Each row is a point. Any point is a mix of the corners, with weights that add up to 1. It lies inside the corners' shape when no weight is negative. Is each point inside? If not, which corners have a negative weight?
In the rows, zero is written as 128.

Corners:
(1): [173 120 153]
(2): [120 183 197]
(3): [120 127 149]
(4): [171 111  77]
Points:
[132 138 110] => outside (1)
[140 138 118] => outside (1)
[137 159 164] => inside
[168 116 143] => outside (2)
[142 138 149] => inside
[125 175 186] => inside
[145 135 130] => inside

Corners:
(1): [166  93  99 123 126 151 143 152]
(2): [126 152  81 105 114 126 118 131]
(3): [102 127 124 118 112 103 141 143]
(4): [110 145  96 117 182 133 128 134]
(5): [119 103 103  90 142 118 114 133]
(6): [168 151 198  90 128 121  79 154]
(7): [ 88 138 109 106 114 167 122 118]
(8): [123 161 106 165 119 159 139   7]
(9): [195 165 169  74 149 131 149  94]
Points:
[158 140 132 102 134 120 132 125] => outside (7)
[140 154 148 115 132 141 142 103] => outside (2, 5)
[120 121 104 108 129 119 149 143] => outside (6, 8)
[134 140 122 104 132 132 130 112] => inside

Corners:
(1): [156 139 107 137 122 128 107 113 127 144 129]
(2): [139 138 130 137 135 141 116 178 121 134 125]
(3): [133 145 134 103 118 142 135 117 144 112 123]
(4): [153 126 134  85 133 128 103 131 116 132 113]
(5): [149 144 119 126 153 142 128 118 104 137 115]
(6): [141 118 129 133 157 129 103 118 130 129 108]
(7): [152 110  98 113 130 135 135 120 118 144 152]
(8): [137 133 107 134 122 129 142 128 125 139  98]
(9): [135 149 112 144 108 123 138 126 131   7 115]
(10): [150 140 128 110 138 109 139 140 129 116 159]
(11): [160 133 136 138 114 129 138 129 120  95 119]
(12): [121 139 117 134 113 130 129 113 106 133 129]
Points:
[143 130 122 131 136 130 121 123 124 109 118] => inside
[142 135 120 124 136 129 122 131 123 125 126] => outside (11)
[144 135 123 120 133 131 124 127 121 119 130] => outside (8)
[144 147 113 123 107 141 147 130 127  96 168] => outside (4, 6, 8)

Corners:
(1): [112  98  87 125 139 134 151 161 135 123 148 157 168 107 103 114 161  97]
(2): [119 103 114 113 107 162 109 179 164  67 147 209 110 150 147 195 131 104]
(3): [ 95  91 132 116 175 209 113 168 151  94 132 218  96 122  94 165 142 139]
(4): [103 101 149 177 168 102 102 150 127 169 133 106 119 131 137 123 116 109]
(5): [ 96  81 133 137 109 239 126 159 173  76  80 184 132 141 181 179 186 129]
(6): [ 90 101 112 119 136 131 105 135 161 108 144 154 139  70 151 110  86 105]
(7): [105  89  41 114 147 102 123 119 118 110 125 159 100  67 165 127 144 144]
(8): [166 150 110 163 166 128  83 109 144 145 115  89 184 160 165 105  95 160]
(9): [131 104  87  99 174 126 148 135 120 123 126  94 155 171 193  98  55 124]
(10): [165 107 139 145 122 132 123 137  89 111 143  85 131 126 168  63 108 166]
(11): [109 168 123 117 178 119 113 101 124 113 170  83 139 140 151  78 133 101]
(12): [132 141 135 128 158 136 137 129 116 165 143  74 153  98 154 151  83 130]
(13): [123 102  76  66 157 120  88 136  93  95 102 130 145  87 124 122 118  73]
(14): [105 165  92  97 149 121  93 170 141 146 142  63 132 126 129  93  93 136]
(15): [128  45 104 114 136 208 119 161 213  59 134 162 100 125 106 183 157 109]
(16): [100 155  94 153 137 111 132 105 112 106 111  84 137 146 123 107  81 125]
(17): [ 92  97  89 154 142 155  87 101  83 141 161  84 162 141 158 118  94 135]
(18): [ 82 121 148 108 152 101 102 128 137 117 155  84 180 145 132 138 121 169]
(19): [111  54 130 108  92 191 113 108 169 154 120 202 119 162 125 163 144 125]
Points:
[118 100 139 140 131 163 117 150 153 125 137 135 143 155 138 141 112 145] => outside (7, 11, 13)
[142 131  99  78 146 152 115 130 120  89 110 114 133 139 145 142 117 138] => outside (1, 4, 6, 17)
[115 117 103 130 144 145 115 135 124 129 129 133 133 123 144 117 115 119] => outside (15, 18)
[131 122 110 124 156 119 102 122 113 135 139  94 124 151 145 122  98 141] => outside (1, 5, 6)
[112 107 130 147 130 154 121 142 154 117 143 121 150 161 144 122 121 128] => outside (3, 7, 12, 13)
[111 121 123 116 147 150 117 151 161 111 131 140 139 138 126 141 115 108] => outside (7, 10, 17)

Corners:
(1): [152  84 188  48  61 155  89 175 192 113 108 170 110 123 154 125 113  99
 153 162]
(2): [135 164 160 136 146 106 136 125 139 173  94 172 143 112 139  82 189 157
 176  88]
(3): [ 62 184 151 135  77  96 141  63  95 102  86 127 136  43 138 177 134 133
  90 186]
(4): [172 129  90 103 167 173 171 155 103 162 122 103 165 159 138 166 186 121
 150 104]
(5): [142 114 101 157 164 135 172 145 148 133 154 178  89  92 128  99 147  93
 131 146]
(6): [161  76 185 122 103 130  90 138 148 136  94 115 144 117 147 131 126 104
 170 155]
(7): [164 181 152  61 119 163 111 112 145  85 108 170 148 112  72 109 131 152
  55 195]
(8): [140 173  73 126 158 144  63  98 105 161 135 167 149 148 119 169 180 108
 119 107]
(9): [173 114 145 112 118 127 210 165  79 116  76 190 151 152 178  87 153  79
 181 110]
(10): [107 133 156 142  99 118 144  79 153 174 142 141 104 122 122 180 109 132
 128 126]
(11): [ 94 165  85 107 101 113  99  94 155 132 145 185 169 153 129  96 141 158
 100 162]
(12): [ 80 151 116 125 151 113 133 142 148 145 136 181 120 135  87 105 128  73
 138 171]
(13): [ 91 107 158 164 122 165  91 190 111 139 177 153 106 141 167 161  96 126
 109 173]
(14): [ 83 198  96 144 138 124 176  71  84 131 167 144 145  86 132 112 158  67
 167 101]
(15): [104  77 107  81 148 120 147  80  78 152 130  89 107 154 171 181 112 159
 118 112]
(16): [ 89 105 152 100 130  94 116 100 157  79 130 130 127 115  89 156 170 128
 141 175]
(17): [ 69  87  86 126 109 132 121  86 120  88 136 127 183  95  82 138  97 170
  97 116]
(18): [ 87  61  80 166 119 108  74 136  95 166 205  98 167 120  89 125 182 180
  74  99]
(19): [ 62 182 132 124  52 103 110  98 109 124 141 113  94  96 103 173  91 164
 149 162]
(20): [114 147  93  94 128 162 173  67 100 101  90 158 105 143 112  66 190 114
 107 133]
(21): [115  74 123 161 157  75 131 167 196 121 158  93 158 149 110 129 111  89
 136  80]
Points:
[110 135 124 114 128 129 132 115 130 131 127 151 127 128 115 125 137 118
 122 147] => inside
[132 141 126 109 139 123 138  92 111 143 103 157 132 128 121 126 180 131
 122 152] => outside (1, 13, 14, 17, 19, 21)
[109 124 118 130 111 126 119 114 127 122 136 137 153 111 113 129 142 141
 122 127] => outside (12, 15)
[103 121 120 109 121 121 132 104 110 136 131 121 122 128 135 153 124 140
 128 132] => inside
[109 129 119 123 125 125 128 117 120 133 139 138 130 121 118 143 144 125
 125 124] => outside (6, 11)
[111 122 138 110 117 104 107 113 154 131 134 147 147 129 104 127 132 131
 143 131] => outside (3, 4, 5, 13, 20)
[117 125 127 116 126 125 124 121 122 137 132 128 145 129 126 146 137 130
 127 129] => outside (5, 20)
[123 128 131 118 132 130 135 124 134 128 120 150 137 127 134 131 140 114
 132 135] => outside (18, 19)
[104 139 116 138 134 124 131 106 122 135 140 134 123 109 111 141 140 129
 123 138] => outside (1, 9, 11)

Corners:
(1): [203  97 196  88 155 137 150 126 165  91 179 110 120 143  89 157  77 164
  92 125]
(2): [ 87 107 114 162 113 111 181 147 149 135  74 131 160  88 160 119 132 141
 108 140]
(3): [138 108 110 142  79 175 174 128 137 151 118 122 119  72 157 110 189 132
 176  74]
(4): [170 141 163 115 130 133 102 120 141  34 177  69 127 102 127 136  73 162
  96  90]
(5): [ 78  94 123 171 130 111 164  99 138 170 142  95 127 149 118 105 145 165
 173 141]
(6): [116 114 166 136 110 158 118 123 103 178  99 115 135 173 176  95 121 155
 148 148]
(7): [157 146  91 135 142 128 116 147  75  94 124  81  87 117 115 182 124 111
  87 161]
(8): [110 153 179 186 117 128 175  95 146 117 112 105  93 115 114 203 114 123
  67 173]
(9): [112 159 150 132 157 169 140 139 142 165 100  29 119  77 135 146 149 120
  98 172]
(10): [106  91 121 151 103 137 131 136 149 202 128 128 160 152 157 150 105  91
 163 118]
(11): [ 97 155  94 141  75 160 190 144 116 171 158  91 163 166 167 103 144 154
 128 100]
(12): [148 151 121 149 139 133 103 104 154 120 126  96 147  99 117 245 154 167
  81 163]
(13): [119 145 114 168 163 161 149  86 164 167  82 104 139 140 127  88 171 129
  98 104]
(14): [151 126 217 104 151 158 139 145 114  74 168  97 174 113 103 111 128 122
 110  73]
(15): [127 172 137  96 137 153 187 115 141 132  76 114 142 107 144 144 136 114
 163 107]
(16): [173 156 158 126 108  78 125 137 103 144 113  62 144 136 133 178 153 115
 105 128]
(17): [121 178 107 179  94 179 157 159 186 152  90  98 167 119 119 104 153 116
 193 162]
(18): [129 143 129 131 133 114 160 142 149 161 144 160 124  79 164  96 141 134
 155 115]
(19): [111 131 188  96 143 121  90 140 168 126 109 116  73 147 102 187 124 149
  81 128]
(20): [112 125 118 107 103 169 153 132 149 113 141  92 149 126 180  76 190  92
 152 140]
(21): [105 135 103 122  85 124 150  83 129 161 127 129 124  89 101  60 134 138
 113 125]
Points:
[124 137 126 136 123 147 164 127 148 122 132 104 129 105 125 128 144 140
 120 119] => outside (6, 10, 16)
[131 130 144 132 130 141 142 132 143 132 122 102 127 122 133 141 136 133
 120 128] => outside (21)
[132 128 154 126 135 134 137 123 127 132 118  96 121 113 131 121 131 124
 115 128] => outside (11, 12, 17)
[132 130 127 131 115 144 139 123 139 133 121 101 148 135 129 125 136 135
 136 118] => outside (8, 9, 18)

Corners:
(1): [137 114 157 105 143 168 145 174 136 163 115 137 126 175 183 108 107 176
  85 137]
(2): [ 46 102 196 144 138  79  78  90 102  93 162 129 164 101  73  80 163 124
 170 115]
(3): [157 139 143  84 121 118 121 154 120 152 116 142 127  88 127 134 128 103
  73 112]
(4): [147  99 138 130 103 148 149 126 175 121  94 179 171 147 106 182 114 111
  74 124]
(5): [135 164  84 165 167 157 159 159 135 145 147 156 132 147 143 168 113 100
 129 117]
(6): [144 151 114 116 155  89 234 116 148 161 120 215 216 167 129 116 107 171
 121 180]
(7): [181 108 120 120 158 150 182 111 143 130  88 132 149 153 172 133 131 113
 116  93]
(8): [144 147 142 111 134 126 150 110 151 125 139 119 144 167 107 157 140 125
  71 144]
(9): [120 106 132 122  87 123 172 178 114 138 142 117 158 123  92 144  89 130
 154 132]
(10): [179  88 131 106  84  96 166 147  83 154 104 140 133 139 141 132  54 162
  97 113]
(11): [183 100  33 108 103 144 145 120 149  71 107  40 156 222 140 130  71  59
 139 124]
(12): [ 80  68 147 112 108 168 165 110 161 122 144 194 123 120 130 122 120 182
 142 127]
(13): [ 26 135 132 139 105  96 121 156 131 137 183  65 115 110 153 125 124 166
 114 106]
(14): [ 93 232  98 140 122 105  91 133 109 121 165 183 156  87  93 154 193 153
 112 132]
(15): [170 120 174 119 125  94  89 137 138 158 128 118 137  89 155 168 172  97
 113 137]
(16): [168  78  98 129 160 183 210 116 154 165  88 145 175 171 113 176  32 124
 130 128]
(17): [168 130 158 121 114 185 192 130 153 124 148  82 134 134 151 118  82  84
  88 122]
(18): [105 128 171  65 118  81 151 173  87 159 167 170 204  81 114 130 105 119
 111 103]
(19): [ 74 126 192  85 186 118 152 171 119 111 140 103 155 109 147 147 113 144
 103 138]
(20): [139 155 141 103 121  88 158 109 125  88 117 118 164 168 139  89  88  73
 171  84]
(21): [151  95 134 131 119 110  77  92 165  69 143 143 109 128 122  91 136 145
 159  72]
Points:
[156 119 129 106 118 128 154 149 128 138 122 147 150 129 132 142  91 123
 112 120] => outside (2, 7, 8, 13)
[104 111 128 116 123 128 180 123 133 126 135 146 176 142 106 138 101 150
 117 139] => outside (1, 3, 5, 15, 20, 21)
[121 129 137 117 122 101 139 129 122 120 142 132 148 119 132 118 123 123
 136 113] => outside (1, 4, 8, 16)
[120 117 114 117 119 127 144 135 138 115 136 100 144 149 138 131 105 120
 123 120] => inside
[119 138 145 127 143 124 157 127 130 127 136 154 164 131 131 118 114 138
 118 118] => outside (3, 8, 9, 11, 12, 15)
[122 113 138 121 124 131 141 122 150 116 128 126 141 138 130 128 123 135
 121 122] => outside (5, 10, 18)
[140  94 136  94 116 143 182 155 141 139 119 121 150 147 141 136  78 144
  92 127] => outside (2, 5, 14, 15, 20)
[109 125 134 123 137 117 142 131 126 125 140 137 152 133 127 130 120 139
 135 121] => outside (3, 4, 17)
[147 136 142 114 120 102 141 134 120 122 135 139 159 120 117 131 124 110
 118 120] => outside (1, 12, 13, 16)
